Rows are points. To make a cloud, some directions were put in groups of two or more. Within a group, all points are equally far from the middle, so they leave a hole (a ring in 2 directions, a hollow ball in 3). The other directions are filled evenly. Then the cloud was stretched, turned, moved and blurred a little. How many holes are there, and how many directions does each take, smallest first?

Cloud:
-0.69, 1.17, 1.57
2.00, 2.04, 0.40
1.56, 1.43, 4.31
-0.47, 2.23, 1.73
-0.26, -2.10, 2.29
-2.84, -0.91, -0.20
0.09, -0.31, 3.91
-0.38, -0.79, -0.75
0.66, -0.15, -0.80
-2.02, -1.20, -2.06
-0.13, 1.31, -1.88
2.25, 2.09, -0.39
0.21, -1.96, 2.07
0.66, -0.15, 0.09
-0.89, -1.29, 0.67
0.58, 1.81, 3.34
-0.57, 4.17, 1.43
0.03, -1.96, 1.59
-1.89, -2.17, -1.22
Holes: 0

Cloud, 26 rows:
0.50, 0.29, -2.46, -1.49
-1.12, -2.52, 0.88, -0.29
-1.74, -0.88, 1.94, -1.43
-0.69, -1.04, 4.15, 1.61
1.04, -0.39, -2.14, -1.68
-2.86, -0.20, -0.35, -0.46
-1.97, -0.63, 1.12, 4.01
1.89, -0.95, 1.59, 2.90
-0.99, -0.41, 4.18, 1.94
0.46, 1.19, -1.77, 1.39
1.20, -1.11, -1.94, -1.35
0.22, 1.80, -1.05, 1.45
1.99, 0.97, 2.45, -0.05
0.73, -1.67, -2.15, -0.45
1.54, -0.73, -1.25, -2.15
1.50, -2.11, 3.04, 1.84
-1.87, 0.66, -0.36, -2.12
1.85, 0.92, 2.69, -1.21
-1.89, -0.69, 1.05, 3.92
1.58, 1.49, 1.73, 1.07
1.50, -2.11, 2.96, 1.98
2.29, -1.01, 0.20, -2.15
-1.88, 0.43, 0.10, -1.95
1.32, -1.26, -1.63, -1.37
0.49, 1.77, -0.48, 1.66
1.50, -0.53, -1.14, -2.20
Holes: 2 (2, 2)

Cloud, 56 rows:
-1.53, -0.87, -0.03, -1.40, 1.72, 0.29
0.33, 0.00, 1.38, 1.82, 2.28, -2.87
3.15, 0.45, -0.82, 1.11, -1.84, -0.08
1.37, -1.35, -2.14, 2.01, 0.58, 0.77
2.00, 1.15, -1.88, -2.08, 1.48, 1.50
-0.31, 0.88, 1.47, 2.70, -1.10, -1.70
-0.14, 1.95, 0.58, 1.99, -0.86, -1.08
0.30, 1.70, -0.99, -1.49, 1.67, 1.43
-0.03, -1.79, 3.78, 1.38, 0.65, -0.46
-0.10, -0.83, 0.98, -2.15, -2.67, -3.10
1.75, 1.78, 1.59, -1.45, 0.36, 0.28
1.41, 2.06, -2.14, -0.98, 1.50, -0.96
1.44, -0.37, -1.58, -0.96, -3.78, 0.46
0.02, 2.15, -1.58, -1.47, 1.76, 0.23
-2.25, -0.36, -2.30, 2.04, -1.15, -1.71
1.77, -2.47, -1.63, -1.71, -0.97, 2.76
-0.57, -1.90, 1.32, -0.21, -0.98, 1.72
1.59, -1.04, -0.60, 1.33, 1.54, -1.63
2.17, -1.79, -0.70, 2.38, -0.36, 1.72
2.13, 0.10, -0.25, -1.62, 1.91, 2.74
-0.72, -0.93, 0.57, 2.10, 2.65, 1.99
-0.75, -0.46, 1.05, 1.99, 2.56, -2.18
0.29, -1.49, 1.18, 0.82, 3.45, -0.64
2.78, 0.77, 1.77, 1.17, 0.39, -2.92
1.61, -1.55, -0.09, 0.04, 2.74, 2.86
1.43, 2.20, -2.44, -0.83, 1.48, -0.14
0.09, 0.57, 1.85, -1.58, -1.91, -2.95
2.01, 2.14, -0.03, -1.33, 0.80, 1.29
0.97, -3.94, -0.98, -0.26, 0.52, 1.10
1.20, -1.85, -0.43, 1.17, 2.72, 0.42
1.34, -1.65, 3.66, -0.35, 2.48, -1.38
-0.38, 1.69, -0.46, -0.53, -1.12, 0.41
2.39, -3.95, 1.87, 0.78, -1.82, 0.92
-1.39, -3.26, -1.07, -1.13, -0.72, 0.82
2.16, -2.55, 1.26, 1.60, -2.36, -2.49
-1.70, 0.58, -2.05, -1.16, -1.08, -1.66
-1.34, -2.96, -1.29, -1.14, -0.84, 1.19
1.71, -2.92, -0.97, 0.03, 1.34, 2.64
2.06, 0.70, -3.11, 0.70, -0.77, 0.66
3.28, -1.19, -0.49, -2.03, -1.07, 2.45
2.39, -0.61, 2.97, -0.92, 1.54, 1.31
-0.98, 2.13, -1.67, 0.35, -0.69, 0.13
1.42, -3.28, 1.11, 2.30, -2.66, 0.08
0.11, -1.48, 1.32, 0.72, 3.46, -0.64
-0.10, 0.02, -0.25, 2.80, 2.70, 1.33
-1.81, 0.84, -1.25, 3.02, 0.92, 0.06
-0.49, -3.30, 1.16, 2.10, -1.88, 1.24
-2.49, -0.71, -1.33, 3.00, 0.32, -0.25
1.45, -1.83, 2.68, -0.65, 2.89, -1.15
1.34, -3.59, -0.84, -0.27, -0.90, 3.01
1.73, 0.16, -0.26, 1.01, 1.42, -2.54
3.58, -2.76, 2.13, -0.88, -0.39, 1.52
1.38, -1.86, -0.57, 1.19, 2.58, 2.17
0.59, -4.00, 2.46, 1.11, -2.43, -0.13
1.82, 1.72, -2.80, -0.69, 0.90, -0.18
0.73, -1.47, 0.03, 1.19, 3.33, 0.57
Holes: 3 (2, 2, 2)
